Rows are points. The window is the flat piece filled in between its corners: a triangle in 3 columns, a solid with four corners in 4, and so on. A path goes straight from each point to the next, and from the last back to the first. After which points does the path pass through the window?

Window (4 x 4):
[[-36 -32  47  28]
 [ 43 -23   0 -36]
 [ 11  21 -13  -4]
 [-20  20 -47  34]]
Path:
(1): [ 33   1 -30 -41]
(2): [ 46   4 -20 -16]
(3): [15 26 -2 32]
(4): [-52   5 -31  -8]
(5): [ -1 -15  21 -25]
(6): [ 28 -33  30  16]
(7): [ -1  18 -23  56]
(8): [-28  13 -44  16]
(9): [-11 -17   7 -54]
(10): [ 60 -26  24  -7]
(11): [ 14  17 -20  24]
(12): [-14  15 -25  -4]
Through the window after points: 7, 11

Window (8 x 8):
[[  8  12  13 -14 -14 -21  20   8]
 [-15  17  17  -6  -4  15   8 -14]
 [ 15   2  -3   7  -5   1   6   8]
 [  4  21  -6 -13 -23   3  -1 -21]
 [  6 -36  13 -60  51 -13 -58  -5]
 [  8  21   3  -3  18 -30 -10   7]
 [ -8   6 -20 -23   5   4  19  -3]
 [ 20  28  10 -12   1  10  19 -18]]
Path:
(1): [  7  49   4 -39   6  15  -2   6]
(2): [  4   4   8 -14   2  -4   2 -23]
(3): [  2   3   7 -14   4 -25   7 -31]
(4): [  3  32  -1 -29  -2  21  -9  13]
(5): [  3  22   4 -16  -4  -1   1   2]
(6): [  1   9   0  -6   2 -12   4 -13]
(7): [  3  13   5  -8  -3  -7  -1 -25]
(8): [ 13  19   6 -22 -13   7  -8   8]
Through the window after points: 5

Window, 9 rows:
[[-17  39   5 -23  16  -6 -40 -29   3]
 [ -8  10 -26  11  -1   5  25  47  12]
 [ -9 -12 -15 -13  26 -12  11 -19   7]
 [-19   7   7 -15  11  35  -9 -23  -3]
 [ 13  23  11  -1  23   4  33  60  -6]
 [-22 -29  10  33  15 -15 -39 -26   7]
 [  7  49 -15  20  41  14  34  37   5]
 [ 23  -4 -12  20  -8 -21  -2 -37   2]
 [ 25 -41 -24  16  13  -6 -32 -19  19]]
Path:
(1): [-13   5   8   9  20   3  -8  -1  26]
(2): [-14   2 -12  -6  19  12  -8   8 -20]
(3): [ 12   0 -10  19  17  -3  -9   6 -11]
(4): [ -9   7  -6   1  11   6  56 -12  53]
(5): [ 8 13  4  2 -5  2 21 -7 52]
(6): [ -6  -6 -17   4  26   7   7  15 -21]
(7): [  4   3 -11  11  17  -1  -4 -12 -13]
(8): [  3  -3   0  -2  19  -7  -7 -22  28]
(9): [-9 16  4  3 14  2  8 -2 23]
(10): [-18   1  -7  -7  17  -1  -4   6 -38]
(11): [  4  -8 -10  15  21 -17 -18  -6 -10]
(12): [-9  5  9 20  3 -6  8 -4 45]
(13): [ 7 -4 15 13  5 -2  2  1 41]
(14): [  5  -5 -23  13  21   0 -24  -3  -9]
(15): [ -3  21 -22 -13  21  -5  11  21 -21]
(16): [ 8 23 -2 -1 20 14 21 10 14]
Through the window after points: none

Window (12 x 12):
[[-10 -30  -4 -19   0   9 -12  16 -10  -2  12 -14]
 [  7 -22 -19   2  -7 -10 -21  11  -8  15  47  18]
 [-34  33 -31 -15   6  45  -3   4 -20   4   1   7]
 [-20  44 -13  12 -14   0   5  18   6  31 -14   6]
 [ -2   2  30   8   8  -6  14 -58  16 -19  15 -27]
 [ -8   4   2 -24  -9  30   3 -23 -17  37  17 -14]
 [ 12  27   0  10  21  16 -45   0  14  -9  -6  11]
 [-18 -26 -20 -20  13 -21 -30 -20  21   1  28   1]
 [ 21  34  28   9  24 -31  14  16   3   1  -3  23]
 [ -5 -16 -11  10  60 -10  20  18   8  10   5  16]
 [  8  21 -22 -15   5  -4 -29  14  49  27  41  -7]
 [ -8  17 -39  -8   0 -10  18 -24  41  -9 -28  -7]]
Path:
(1): [-14 -14  10 -10  -5  10  25   1  24  -7  11  19]
(2): [ -5   2  -8  -3  22  -8   4  -8  -1  12  14 -14]
(3): [-10  14 -23 -10  18   5  -9   3 -12   7  13 -10]
(4): [-24   4 -13  -7  12  22   0   1  12   4   3  21]
(5): [-25  18   4  -7 -17  25   4  10  26  14   4  32]
(6): [ -7  34 -20   9   6  -7  -6   9  -2  21  -6  -9]
(7): [ -4  29 -17   1  13 -10  -5  -2 -11  15   1  -7]
(8): [-13  11   4  -6  -2  16   6   7  10  11   4  13]
(9): [-20  -6   2  -7  -9  39   3  -5  32  19  -1  24]
(10): [ -7  21 -21  -6  15  -4 -12  -1 -15  -1  19  -6]
(11): [  2   2 -31  -9   3 -17 -11  -4 -18  10  30 -14]
(12): [ -3 -23   8   6  -5  16 -17  20  31  12  23  39]
Through the window after points: 3, 5, 7, 9, 11

Window (14 x 14):
[[ -2   1 -29  -4   7  12 -32  25  49  58  25   9  17 -11]
 [ 33 -19 -40  -4 -46  -9  -6  31  31  17 -11  25  -5  16]
 [ -6 -25   9  37  10  40   9 -26  51   8  -4   6  30 -26]
 [-27  29 -13  49  12  36  12   9 -16   0 -17  26  11 -11]
 [-29 -19 -29   0  -1  26 -12   9 -29 -16 -15 -18 -11 -58]
 [  1 -13 -37 -37  43  19   8  28 -14   6  -1 -17  21 -22]
 [ -4  19  17  54  19   2  48  -2  -8 -15   9  42 -36  -4]
 [ 35  20 -25  10 -13  35  42 -25  -8   2 -12  42 -37  -8]
 [ 21   1  23 -19 -13 -25   7 -15 -28  -7  20 -26  10  -1]
 [ -2 -35  26  13 -21 -15  39 -12 -49  47 -13  -7 -18  10]
 [-36  25  29 -33  14  40  25  -2  22 -60  26 -25   5 -11]
 [-46 -33 -40  15  15 -18 -17 -15 -10  39  14  36  33  19]
 [ 12  44 -13  52  36   4   8  10  27  27 -38  10 -55  20]
 [-16  -6  48 -13  38  -1 -49  18  54  32 -12   8  20   3]]
Path:
(1): [ 14 -16   4  10  23  28 -14  16   3   8  20   3 -13  20]
(2): [-12  25   7   2 -15 -21  28 -12  14  16 -15  13  24 -12]
(3): [-28   3  -7  11   4 -11  11   8   7  19  -7  -2   6 -29]
(4): [ -4 -15   2   4  13  19 -11   7   2   6   7  -4   6   9]
(5): [ -3 -27   8  35  24   8  -3   9   4   9  32  -4  -7  42]
(6): [-18  21 -16 -19   5   3   0  -2  17  19 -42  13  18 -58]
(7): [-49  27  -6  -1   9 -19  25 -14  -6  35 -33  19  23 -44]
(8): [  4 -31 -16  14   6  29 -17   6  -1 -15  19  -7 -10   5]
Through the window after points: 7
